Each row of a before or after table is a point. One or more steps were done to the points. Then noise was added and the rows were shuffled. The steps act on how far a point lies along the listed directions, d1 being the first. Name the steps. A step turns or swaps two directions, mirrors them in a line or flattens them onto one, adds a multiple of one to another, or multiplies one. Angles are multiples of 10 degrees, from the lower direction toward the higher: turns from -170 to 170, lines from 10 to 170 but not 90. Use the fewest steps. Two steps may share a direction if one is a turn and the other turns, adds or multiplies; they go together, in the order done. Otherwise the lowest direction goes first.

Directions:
(1): [ 1.25  0.75 -3.42]
(2): [ 2.30 -2.92  0.21]
(3): [2.64 2.18 1.44]
Before (12 x 3):
[[ 0.10 -0.16  0.29]
 [-0.33 -0.15 -0.11]
 [-0.91  0.43  0.49]
 [-0.15 -0.32  0.03]
 [-0.47 -0.26 -0.29]
 [ 0.20 -0.05 -0.03]
 [ 0.15  0.34 -0.37]
 [-0.14  0.06 -0.22]
 [-0.75 -0.58  0.68]
 [-1.33  0.04  0.43]
 [ 0.78  0.28  0.48]
 [-0.10 -0.02  0.30]]
After (12 x 3):
[[-0.28 -0.15 -0.10]
 [-1.45 -0.01  0.91]
 [-0.17  0.08 -0.34]
 [ 0.74  0.34  0.56]
 [-1.08  0.36  0.88]
 [ 0.18 -0.08 -0.11]
 [ 0.06 -0.27  0.41]
 [ 0.28  0.45 -0.58]
 [-0.14 -0.06  0.42]
 [-0.94 -0.76  1.18]
 [-0.17 -0.30  0.09]
 [-0.52 -0.27 -0.29]]
Steps: multiply d1 by 1.6

Directions:
(1): [-2.02 -0.46 -0.82  2.98  1.23  2.35  3.34  2.20]
(2): [ 0.96  0.26  3.75  0.90 -0.12  1.97  1.83 -3.71]
(3): [ 0.50  1.87 -1.84 -3.59 -2.31  2.16  2.62  0.04]
(4): [-1.05 -2.11  2.50 -1.28 -1.60  3.14 -2.34  2.36]
(5): [ 0.01  2.16 -1.71  0.02  3.04  3.30 -2.74 -1.28]
(6): [ 2.41 -2.75  0.34 -2.55  3.75  0.07  1.48  0.79]
Before (14 x 8):
[[ 0.27 -0.07  0.19  0.28  1.19 -0.09 -0.12 -0.29]
 [-0.49  0.16 -0.42  0.88  0.32 -0.24  0.06  0.43]
 [-0.33  0.18 -0.75  0.31  0.28  0.01  0.17  0.05]
 [-0.58  0.70 -0.32  0.27 -0.19  0.51  0.00 -0.44]
 [-0.04  0.18  0.31  0.94  0.37 -0.30 -0.07 -0.37]
 [ 0.38 -0.19  0.67 -0.71  0.09  0.55  0.51 -0.03]
 [ 0.04 -0.32 -0.04 -0.03  0.00 -0.47  0.03  0.78]
 [ 0.26 -0.05  0.10  0.57  0.47  0.11 -0.08 -0.47]
 [-0.14  0.30  0.29 -0.07 -0.44  0.66 -0.58 -0.43]
 [-0.18  0.23 -0.75 -0.07 -0.43 -0.77  0.50  0.18]
 [ 0.11 -0.25  0.02 -0.76 -0.93 -0.39  0.08 -0.12]
 [-0.33  0.02 -0.42  0.66  0.02 -0.34  0.52  0.19]
 [ 0.44  0.16 -0.68 -0.45 -0.32 -0.64  0.05 -0.24]
 [-0.11 -0.71 -0.23 -0.12  0.16  0.07  0.62  0.74]]
After (14 x 8):
[[ 0.32 -0.58  0.17 -0.30  0.07 -0.72  0.04  0.04]
 [-0.13  0.73 -0.76 -0.14 -0.28 -0.72 -0.18  0.04]
 [ 0.27 -0.31 -0.01 -0.01  0.41 -0.67  0.02 -0.40]
 [ 0.22  0.04 -0.64 -0.46  0.03 -0.50  0.29  0.57]
 [-0.13 -0.28  0.29  0.90 -0.28 -0.21  0.53 -0.15]
 [-0.47 -0.47  0.57  0.46 -0.38  0.63  0.29  0.01]
 [ 0.02  0.15 -0.39 -0.09  0.55  0.86  0.36 -0.08]
 [-0.10  0.70  0.35 -0.36 -0.69  0.63 -0.12 -0.34]
 [ 0.35 -0.39 -0.10 -0.26  0.58 -0.85 -0.22  0.21]
 [ 0.26 -0.13 -0.10 -0.36  0.84  0.08  0.66 -0.44]
 [-0.01 -0.74  0.71  0.37  0.03 -0.63  0.42 -0.08]
 [ 0.24  0.22 -0.74 -0.21 -0.21 -0.23  0.12  0.03]
 [-0.04 -0.24  0.46  0.25 -0.14 -0.27 -0.61  0.37]
 [ 0.09 -0.33  0.54 -0.19 -0.42 -0.27 -0.86 -0.33]]
Steps: turn d1 and d6 by 150 degrees; swap d2 and d3; turn d4 and d5 by 50 degrees
